Rows are points. Any point is a mix of the corners, with weights that add up to 1. It lies inside the corners' shape when no weight is negative. Is each point inside? If not, which corners have a negative weight?

Corners:
(1): [ -1 -10]
(2): [ 61 -45]
(3): [-8 37]
Points:
[ 33 -23] => inside
[ 1 -7] => inside
[ 2 -8] => inside
[ 1 -9] => inside
[ 56 -41] => inside
[ 52 -38] => inside
[-14  10] => outside (2)
[20 -5] => inside

Corners:
(1): [-41  18 -30]
(2): [ 62 -32  46]
(3): [ 20   5 -35]
(4): [-79 -37   8]
Points:
[ 27 -31  23] => outside (1)
[ 29 -20  21] => inside
[ 18 -19  10] => inside
[ 25 -14   5] => inside
[-58 -17  -5] => inside
[-37  13 -26] => inside
[ 15   3 -30] => inside
[ 14   2 -29] => inside
[ -1   1 -24] => inside

Corners:
(1): [-20 -64 -14 -16   7 -67]
(2): [ 11 -12 -15   4 -65   2]
(3): [-47 -26 -37  19 -62  -4]
(4): [26 34 61 55 35 -8]
(5): [-20  67  25 -16 -46  55]
(6): [ 48  -8 -43  -5  35   7]
(7): [ -9 -60  51  -6  -4  15]
Points:
[ -3 -40  35   0  -4  10] => inside
[-13 -34  -6   1  -5 -33] => inside
[10 15 -8  9  3 36] => outside (1, 2)
[ -1  25  14  18 -21  25] => outside (1)
[-11  19 -24   4 -16   4] => outside (2, 7)
[ 16  -7 -19   2 -10   4] => inside

Corners:
(1): [-47  69  66  28  22   9  36  -9]
(2): [ 17 -26  12  49 -30 -36 -23  22]
(3): [-34 -17   4  -7 -39   7 -32 -45]
(4): [-48  15 -23 -40  36 -18 -24  52]
(5): [ -1 -19  17  -7  50 -53 -36  60]
(6): [ 77  -9  76  53 -10  74  -7  81]
(7): [ 26 -10 -13  30   9   8 -10 -27]
(8): [  2 -14  24 -27   2  -5  18   3]
(9): [-29 -13   6  53  15  -3  14 -30]
Points:
[  2  -6   6  16  15  -3 -11  13] => inside
[-30   1   8  -3  12 -24 -11  -3] => outside (6)
[ -6  20  36  30  20 -22  -9  39] => outside (3, 8, 9)
[ -3 -18  -3  20  -3  -9 -26  14] => outside (1, 8)
[ 26  -6  39  22   8  22 -10  50] => inside
[-35   2  10  -2   5 -22  -8   6] => outside (6, 7)
[-23 -34 -28  15 -38  12 -44 -29] => outside (1, 5, 8)
[-31  32  53  40  27  29  10  23] => outside (2, 7, 8)

Corners:
(1): [  2  21  59  14  24 -29  30 -12  30 -24 -20]
(2): [-22   6  24  -1  36  25 -12   9 -13 -37  11]
(3): [ 20  19  40  19  32  -5 -20  36  -6   1  -6]
(4): [-19 -15 -23  15 -48  -5 -12  12 -22  -3  23]
(5): [  0  20 -66  27  41   2 -27  31 -29 -39 -18]
(6): [-24 -33 -61 -27  -6   5  40  40  -6 -19 -24]
(7): [ 37  -2  51 -19  33   2  52   3  30 -30  23]
(8): [  4  -3  49 -28  34  64  73  37  44 -13 -22]
(9): [ 16 -35 -61   7  40 -51  28 -58  47  11  42]
(10): [ 26   3  -9  26  61 -29  36 -12  -3   8  19]
(11): [-42  12 -79  -8 -45 -61 -60 -52 -56  39   6]
(12): [ -7 -49 -51 -10 -49 -12  38  -4 -24 -50 -47]
Points:
[ 14 -18   8  -7  12  -4  28 -10  11  -8  15] => outside (1, 5, 6)
[  8  -4  -2   8  36  -5  32   2  20 -14  14] => outside (3, 11, 12)
[  6 -12 -22   2  23 -24  19 -20  15  -2  16] => inside
[-12 -10 -44   2  -9 -12 -21   9 -28 -15  -3] => outside (1, 8, 10)

Corners:
(1): [ -7   2  13 -10  13  -3  -9  -3  -8   3  -6  16]
(2): [ -3 -32  -5 -11   6   6  -3  13 -13  -1 -13  -1]
(3): [ 11  -7  -4   8  22   3 -34  11   1 -10  -6 -26]
(4): [  6  -2  -6 -20 -12   8   8   6  -7  -2   2  11]
(5): [ 20  -3  12  -6  19  13  -6  20 -13 -13   7 -11]
(6): [  6   8  13  -3  13  -7  -2 -25   9 -12 -12   6]
(7): [ -8   7  10  -6  19 -36   4  10  -6 -10   7   8]
(8): [ -8 -13 -22  21  14   4  15  21 -27 -14 -13   5]
(9): [ 11   4  13  19  -9 -50 -17 -95  25  89 -14  -5]
(10): [-13  -6  -3 -16  14  10  11   8  -7 -18  10   6]
(11): [ -8   3  -3 -12  14   4   7  14   2   1  -5  -9]
(12): [  7 -19  11  46   9  -8  -4   3   5   1   0   7]
(13): [-16 -12  11  -2  -1  14  17  22 -29 -21  -1  -1]
Points:
[  5  -2   8  -1  10 -10  -3  -3   0   2  -3  -4] => outside (1, 8, 10)
[ -5  -6   8  -1  11   0   7  12 -13 -16   1  11] => outside (3, 9, 11)
[ -2  -7  -8  -6   1  -7   0 -11  -8   6  -7   1] => outside (1, 5, 11, 12)
[  0  -5   7   8   9 -12  -3  -6  -2   7  -3   5] => inside
[-1 -8 -3  2  2  2  2 -6 -2  0 -5  0] => outside (1, 5, 7)
[ -4  -6  -3   6  14   7   5  27 -18 -20   1  -2] => outside (2, 6, 9)

Corners:
(1): [ 37   6 -14 -51 -27  67  16 -57  37  45   5 -43  44 -32 -28  22  32  21]
(2): [  9 -67  55  16 -22  -5  20   0 -86  50 -36 -28 -10 -10  39  39 -24  22]
(3): [-31 -21 -12  10  32 -16 -13  15 -51  -1  -4  13 -29  55  47   8 -10  29]
(4): [  4 -10 -27 -27 -31 -10  -4 -13  25  25   9 -71  27   6 -38 -16   1 -15]
(5): [ 32   4 -50 -18 -53  46  17 -19 -15  34 -18  -7  13 -11   7  57  59   1]
(6): [-15   2 -24 -19  40   6  -1  82  50 -29  12   5 -20 -29  36 -13  -5 -42]
(7): [  0 -24   6  32  24 -11   6  27 -66  26 -34 -10 -23 -21  28  51  33  60]
(8): [-32  41 -23 -17  59 -46  -2  58   9  28  39  40 -43   4   8  -5 -32 -34]
(9): [-42  19  -3 -27  14 -27 -31  47  56  15  66  42   5  -7  37  -7  21 -12]
(10): [ -5   6 -31  18  46  -8 -19  26  37  -5  27  51  -4   0  -2 -19 -23  -8]
(11): [ 33  45  54 -18 -29  -6  -7 -45  10  -4 -14 -18   1  28 -32 -46  46 -44]
(12): [ 15 -12  34  33 -15 -35  18   1 -51  33 -90 -35 -47  48  34  62 -41  73]
(13): [-25 -12   3  20 -35  32   5  -6 -36  20 -25 -22 -17 -37 -26  41  -1  39]
(14): [-20  15 -65 -57  31  12  37  57  25 -50  34  37  58 -42  51 -16 -29  -4]
(15): [ 39  34  23  33  -9  12 -36 -44   5  23 -20 -51  22  -9   1  23  32 -41]
(16): [-27  11 -33 -57 -26  10  18 -32  36  16  32 -11  32 -54 -13  37  63 -55]
(17): [ -4  38 -29 -15 -31  16  51 -11  64   2  51 -23  -1 -27 -25   5  58 -48]
(18): [-32  15  26  60  22 -35 -39   9 -11  73 -94 -34 -38  31  52 -16 -19   9]
(19): [ 27   6 -17 -35  37 -38 -13  15  19   0  21  12 -37 -28  68  -3 -29  18]
Points:
[-11  -4 -26  -7  13   2  -3  23   5  25  19  21 -19 -24  29  25  15   7] => outside (4, 11, 12, 14, 15)
[  3   0   1   4   5   1  -5   3 -15  21 -15  -2  -5  -7  24  20   6   6] => outside (4, 17)
[ -5  -8  -6  -4   4  -8  -3   4 -12  15  -3 -14  -7   9  18   8  -1   5] => inside
[ -4   2 -11  -7  14 -10  -6  14   8   9   8   5 -10  -2  22   5  -2   2] => inside
[ -4   8 -10 -14   1  -2   3   4   9  18  11  -7  -2 -13   6   6  11 -14] => outside (12)
[  3   3   2  -2  -2  -4  -2   1  -4  25  -6 -11 -11  -6  11  17  17   4] => outside (14)
